Each row of a before or after table is a point. One or more steps were done to the points. Then noise was added and the rows were shuffled. The steps act on how far a point lies along the listed directions, d1 being the first. What was done? A step turns or swaps two directions, mirrors them in a line or flattens them onto one, adds a multiple of one to another, or multiplies one. Angles are multiples of 10 degrees, from the lower direction toward the higher: turns from -170 to 170, lines from 10 to 170 but not 90. Use the fewest steps. Two steps may share a direction if one is a turn and the other turns, adds or multiplies; they go together, in the order done. Otherwise the lowest direction goes first.

Directions:
(1): [-50 -14]
(2): [-14  50]
Before (13 x 2):
[[ -2  14]
 [ 21  32]
 [ 35  23]
 [-66  52]
 [-47   1]
 [-85  63]
 [ -6  -3]
 [ 85 -40]
 [ 12   0]
 [-10 -11]
 [ 68  -2]
 [ -4 -25]
 [-10  -8]]
After (13 x 2):
[[ -9 -13]
 [-75  33]
 [ -8 -15]
 [-60  28]
 [ -4  14]
 [-40 -19]
 [ 60  29]
 [ -4  -7]
 [ 16  44]
 [ 76  -7]
 [ 30  42]
 [ -3 -32]
 [ 10   7]]
Steps: add -0.5 times d1 to d2

Directions:
(1): [-50 -16  34]
(2): [-34  -7 -53]
(3): [ 17 -61  -3]
Before (8 x 3):
[[  1  34  31]
 [  0   9  17]
 [ 21  27 -42]
 [-64 -36  27]
 [-37 -46 -13]
 [ 69  34 -31]
 [ 23  77 -15]
 [ 35  20 -37]]
After (8 x 3):
[[ 20  39  14]
 [ -5  72 -42]
 [-20 -28  69]
 [ 13  11   5]
 [-20  15 -47]
 [ 18  25 -77]
 [ -6  11 -54]
 [-29 -46  27]]
Steps: turn d1 and d2 by -50 degrees

Directions:
(1): [54 24  0 43]
(2): [-20  62  31  -9]
(3): [-20 -26  51  40]
(4): [ 40 -14  42 -42]
Before (14 x 4):
[[ -33   69   25  -21]
 [  38   16    5  -63]
 [  -9   45   52   26]
 [ -80   42   37  -13]
 [ -17  -43   26   30]
 [ -27  -46  -22   19]
 [  24   17   30   32]
 [ -20   -4    9   31]
 [ -64    0    6  -24]
 [ -29   16   64   -2]
 [  -8   -9  -17  -28]
 [   4  -14    6   12]
 [ -27   20  -66  -35]
 [-120  -22   47   43]]
After (14 x 4):
[[  4  -9 -11 -13]
 [-15  78  34   3]
 [  3  53  -7 -51]
 [  4  -7 -53 -34]
 [ 31   2   6  22]
 [ 29  49 -20  19]
 [ 46   7  53  -9]
 [-18   6 -22  -3]
 [ 13 -17 -51  18]
 [-36  -1   9 -43]
 [ 12  10  14  83]
 [ -1  75 -93 -16]
 [ -2  99 -10   1]
 [-40  46  13 -44]]
Steps: turn d1 and d3 by 150 degrees; add -0.3 times d4 to d3

Directions:
(1): [ 59  25  24 -11  60  13  41  18]
(2): [ 15 -37 -18  89  15 -13  18   0]
Before (10 x 8):
[[  13    8    8  -60    8   31    1    3]
 [ -40  -19  -15   -1  -39  -16  -33  -34]
 [ -38    8   -1  -15  -70  -19  -53  -12]
 [ -20  -32    5   10   10    8  -26    1]
 [  -2  -13    3   68    8  -18   15    0]
 [ -52   32   34  -95  -34    3  -34  -17]
 [  -9    7   22  -63   -5   12  -34   -3]
 [ -44   -5   -3  -40  -58    8  -31  -29]
 [ -21   30   32 -104  -10   24  -16   -7]
 [ -48  -79  -49   99  -62  -31  -30  -18]]
After (10 x 8):
[[-11 -24 -13  74 -43 -33 -28  -7]
 [-39 -26  -1  -9 -35  -1 -50 -15]
 [-85 -29  -6  12 -68 -23 -49 -32]
 [-30 -42 -22  51 -43  -9 -15 -30]
 [ -1 -36 -17  57  -4 -21  -1 -26]
 [ 30  16  25  21  39  -4  34  13]
 [ -3 -28   6  19  28  10 -13   6]
 [-72 -22  -7 -28 -64   1 -45 -27]
 [ 64 -53 -16 119  55 -13  49  14]
 [-26 -14 -10 -38 -30  20 -24  -7]]
Steps: turn d1 and d2 by -70 degrees

Directions:
(1): [-30 -17  18  15  25  55 -53  60  -7]
(2): [-14  17 -21 -27 -30  -1 -83 -50   2]
Before (8 x 9):
[[ -22  -18   49   38   54   62    7   90  -11]
 [ -13  -26   23   25   12   10   28   31    9]
 [   1   11   10    2  -14   -4   -1   -7  -11]
 [  10   32   -4  -33  -37  -60  -28  -56    7]
 [ -12  -24   26   11   27   29   -9   22    0]
 [  22  -12   12  -11    7  -20   24   -4  -11]
 [ -47  -18   33   20   32   41 -116   65   -1]
 [ -13   -3  -12   -6   19   -2  -61   15    9]]
After (8 x 9):
[[-39 -14  28  14  25  27 -98  48   2]
 [-14 -23  30  11  31  36 -16  28   1]
 [ 20 -15  13 -12  11 -11  15   4 -13]
 [  2  12   8   0 -13  -7  -1 -12 -11]
 [-40 -32  58  46  68  90 -22 120 -18]
 [-22 -31  28  29  18  30  13  50   4]
 [ 24  38 -12 -42 -49 -85  -1 -84  13]
 [ -7   2 -20 -14  13 -15 -50  -1  11]]
Steps: add -0.7 times d2 to d1

Directions:
(1): [ 47 -36  30 -38   2 -32 -38  37  11 -27  63]
(2): [-20 -49 -46 -16 -19   0  -9  42  29  80  -1]
Before (10 x 11):
[[-18   4 -16  17  -8  13  15  -7   1  16 -23]
 [ 11  -9  -4  -4  -8  -8 -14  20  15   8   9]
 [-15   7  -5  12 -10  14  17  -9 -16  14 -18]
 [  2  -3  -5   3   4   4  -3   3   0   4  -4]
 [ -4  26  -4  16   3   7  18 -26  -9 -17 -21]
 [ -1  -4 -13   2  -8   3  -7   5   8  14  -6]
 [-15   2 -23  11  -3  12  16   2  -2  25 -20]
 [  1  -4   0  -4  -9  -2  -7   8   5  13   1]
 [  0  16  10  14  -1   0  15 -15  -3 -19 -10]
 [ 32 -19  26 -21   6 -21 -30  19   0 -30  38]]
After (10 x 11):
[[  1 -17  -7 -11 -12  -6 -12  20  12  25   7]
 [-26  69  -2  45  10  29  45 -68 -27 -34 -61]
 [ 25 -38  -5 -24 -13 -20 -32  48  29  19  34]
 [-55  22 -44  43 -13  38  40 -26  -3  49 -68]
 [-11 -13 -29   1 -11   5  -4  12  14  37 -12]
 [ -2  -4 -11   4   1   7  -3   4   2  11  -7]
 [ 97 -57  75 -66  14 -62 -76  60   8 -82 121]
 [ -6  46  20  31   6  10  29 -43 -17 -41 -28]
 [-47  28 -26  36 -12  34  42 -32 -21  35 -58]
 [-52  11 -58  32  -9  33  40  -9   0  68 -62]]
Steps: multiply d1 by 3; multiply d2 by 2.5

Directions:
(1): [ 22  11   4  68 -38  80   9   7 -35 -13   2  63   2  -2]
(2): [ 20   7  43  55   7  -2  34  12 -33  69 -10 -74  16 -14]
(3): [-103  -19   31    1  -28   -1  -16  -31  -45   15   45    4   18    9]
Before (9 x 14):
[[-16  25   3   1 -24  35 -17 -10 -32 -20   6  32   9  11]
 [ 65  18 -24 -43  19  -4  29  20  62 -31 -33  -4 -49  -5]
 [-57  13 -40  -8 -26  49 -45 -29   3 -65  35 104   0  16]
 [-15   2  26  71 -45  70  -6  17 -54   0  34  53  16  -3]
 [ 11  31 -10   5   2   2  -2  -7  17 -18 -17  14 -30  43]
 [-12  -4  30  24  17  -4  12 -17 -10  27   2 -45  27  -3]
 [111  57  11  82  -1  49  45  48 -16   0 -41  20   1  -7]
 [ 10  10  34  57   0  49  14  12 -22  -2  20   4  24 -19]
 [ -3   1 -10  22 -26  58 -16 -16   8 -77  17 121 -10  -4]]
After (9 x 14):
[[ -9  -2 -15   4 -21  47 -22 -18  16 -83  18 119 -13  -3]
 [ -9  -2  30  31  13   2  13 -16 -12  26   3 -42  27  -3]
 [-17   0  19  63 -46  71 -11  14 -50 -12  36  65  13  -1]
 [110  57   5  79  -5  55  40  47 -13 -12 -38  35  -2  -5]
 [ 11  29 -10   3   3  -1  -3  -6  18 -18 -17  13 -31  43]
 [-63  10 -44 -25 -19  35 -50 -31  11 -69  35  98  -2  17]
 [-18  25   0  -5 -23  31 -19 -11 -28 -24   6  33   7  12]
 [  8  10  29  55  -2  53  12  10 -20 -11  21  13  23 -18]
 [ 66  19 -22 -45  22  -8  30  20  61 -28 -32 -11 -48  -5]]
Steps: turn d1 and d2 by -10 degrees

Directions:
(1): [-28 -29  27  63 -16  58  34  18 -13  -7   3  16 -83 -65   3  17   3 -23]
(2): [-21   0  49  -8  50  79 -46  -3 -31 -38   9 -26  68 -14  36  23   9 -14]
(3): [ 21  19  43  33 -60 -30 -53  51   2  58  14  12  27  -7  27  50 -38 -33]
(4): [ 35 -64   1   1  46 -26  29  53  31   1  66   8  22 -31  17  30  21  60]
(5): [-91  -9 -71 -15 -19  24  -6  65  33   0  20  10   5  38  39  -3   6 -17]
(6): [-26  10  39  33  -9 -17  21   7   5  -9  10 -91 -22  71 -25  54  40  18]
Before (10 x 18):
[[ 13   2  45  49 -35 -36  25 -18  -4  30 -13  15 -76 -26 -33   8  -1 -18]
 [-62  15  -5 -10 -20  17 -29  33  12  21  -5 -28  53  38  25  18   4 -29]
 [-59 -16 -28  -9  43   8  22   6  19 -22   3  15  -5  29  11 -17  27  21]
 [ 18 -26 -44   2  24  14  35  -9  -1  -5  -7  53 -43 -54  -6 -58 -10   8]
 [-23 -51  11  16  36  58  -7  12   4 -22  39 -17  53  -4  20  23  46  16]
 [-63  13  -1 -28 -22  35 -59  11 -11   5   5 -12  55  46  28   3  -2 -42]
 [ 35  29  67  36 -21 -36 -13 -10 -12  12  -3 -39  25  25 -23  47   6  -6]
 [ 16  15  16 -14  -7 -67 -16  -6   7  28   8 -23  20  30  -5  -9   2  15]
 [ 17  14   9  27 -49 -36   9  28  20  42 -12  25 -32  -7 -18  38  -3  -2]
 [ 25 -81  -8  21  34  18  64  -4  22 -37  36  60 -16 -78  22  -2  10  34]]
After (10 x 18):
[[-30   0  -4  -8 -54 -27 -52  56  16  48  33  10  43  35  27  27 -16 -30]
 [ 70  39  80  47 -70 -65 -63  33  -7  70   7  14  60  -7   9  63 -44 -35]
 [-33  10   3   5 -55 -28 -46  75  28  65  15   2  61  20  37  36 -21 -31]
 [ 21  22  61  51 -54 -25 -20  -7 -18  52 -17  30 -47 -40 -12  15 -25 -49]
 [-21 -70  -8   8  76  74  82 -53   2 -96  11  12 -30 -52   3 -22  47  38]
 [-17 -67 -14   0  54  53  14   4  11 -30  40  -4  45 -12  13  -1  50  33]
 [-79 -30 -69 -38  96  41  64 -41  14 -73 -13   8 -26  33 -12 -62  57  49]
 [ 25  44  52  48 -95 -33 -59  57   4  84 -14  39  10 -15  15  73 -42 -51]
 [ 22  28  33 -10 -24 -65 -50   5  -2  46   9 -14  42  23  13   6 -16  -7]
 [-28 -28 -46  -5  67  59  71 -57 -13 -65 -21  -8 -70 -15 -38 -70  39  29]]
Steps: flatten d1 and d6 onto the line at 170 degrees; flatten d2 and d4 onto the line at 50 degrees; multiply d3 by 3
